Each row is a point. Two turns around zero, p and q, are shown by what they do to some points. Where does a point land after both, in the order given? Backwards means that the second turn is done in reverse. Each puzzle has new turns, and all numbers are rounded.

Turn p:
[-11 -25  44] => [ 5 -2 52]
[ -3 -19  -3] => [ -5 -17   7]
[ 21  18 -13] => [ 16   6 -26]
[ 3  7 -8] => [  0   2 -11]
[  1 -22 -16] => [ -7 -26  -3]
[-10  41  -4] => [ -8  37 -19]
Turn q:
[-40  -9 -14] => [-33 -27   7]
[  7  17 -12] => [-9 18 -9]
[12 20  1] => [ 1 23  0]
[ 10 -48   3] => [ 28 -37 -16]
[ 9 -4 -4] => [ 6  1 -9]
[ 1 24 26] => [ 7 22 27]
Where do these land?
p, then q backwards: [-1 36  4] => [26 24 -8]
q, then p: [  9 -27   6] => [ 15 -25  -4]
p, then q: [ 11 -11 -18] => [  2 -16 -17]
q, then p: [-34  39   2] => [-22  37  29]
q, then p: [ -1 -23  15] => [ 17 -20   9]
p, then q: [ 16 -14  -8] => [ 12 -12 -15]

Turn p:
[ -3  -3  29 -24] => [-23 -13  23 -14]
[-3 11 -2 18] => [ -4  13 -12  11]
[ 32 -25 -28  35] => [48 10  3 36]
[-22   8  11 -21] => [-23 -12  -5 -20]
[-22  -1  11  36] => [-19  -1 -19  34]
[ -1   1 -46 -28] => [ 35  -6 -20 -36]
[ 19   9  26 -16] => [-14  10  31 -12]
Turn q:
[ 27 -16  14  42] => [ 35 -19  25  27]
[-12  -8  36  -7] => [-23 -31   3   6]
[  1  13  -5 -40] => [-27  15   4 -29]
[ 14   3 -46 -26] => [ 12  37  -4 -39]
[-18 -10  -5  27] => [ 17  -9 -22  19]
[-13  18   7   3] => [-16   6  -6  15]
Where do these land?
q, then p: [-1 10  6 48] => [10 25  0 41]
p, then q backwards: [ 13 -29   8 -27] => [ 29 -24  19  -3]
p, then q backwards: [15 20 26 17] => [ 8 39  3 -3]
q, then p: [-35  10 -17  -7] => [ 17   5 -34 -14]
q, then p backwards: [  8 -11 -23 -32] => [  4  23 -12 -32]

Turn p:
[-15  11  27 -15  -3  -7] => [ -4  -3  19  12  -3 -29]
[-14 -32 -37  26  -9  -1] => [  2   4 -22   0 -35  40]
[  0 -11  -5   6 -23  19] => [ 18  14 -16  16  -4   8]
[ 21  19  26   2  11 -13] => [-12 -17  -3  -8  23 -27]
[  5  10 -23  19  36  28] => [-25   6   1  -2  29  40]
[ 13  -4  24 -35   4 -17] => [ 20 -22  22 -11   6 -27]
[-18 -19 -19  20 -10   9] => [ -1   9 -14  14 -23  26]
[  9  26   7 -24  -6 -17] => [  2   8  13 -21   7 -31]
Turn q:
[ 16   2 -24 -17 -20 -20] => [ 25  -8 -13  23  10 -21]
[ -6 -15  17  22  27  -4] => [-26  -1  15  -9  16  24]
[  2  -8 -32  11  -2  -1] => [-16   1 -10  26   3 -14]
[21  6 12 14 38 16] => [-17  28 -14 -17  16  27]
[-3 31 10  4 15 -3] => [  5  28  14 -16   6  -2]
[-10   7   5   2 -48  -7] => [ 27 -11  20  20 -29  -6]
[-21 -24  12 -36 -10  19] => [  1 -39 -11 -27 -22  -7]
Where do these land?
q, then p: [ 16  25   3  15 -16  29] => [  0  38 -20  -2  12 -14]
p, then q backwards: [ -2 -22 -29  -5 -15 -24] => [ -1  10  25 -15 -16  31]
p, then q: [ 20  -8 -27   4  26  -7] => [ -8 -14 -29 -25 -12  -8]
q, then p: [ -2 -15   9  -7 -17  10] => [ 22   1 -11   7  -7   7]
p, then q backwards: [-21   1 -22 -13  15  13] => [-3  9 24 29  2 -1]
p, then q: [ -6  -3  31  34  20 -23] => [-31 -37  20  15  -2 -11]
p, then q backwards: [ -5  22  34 -28 -13   3] => [-20  24 -26  -3  -7 -31]
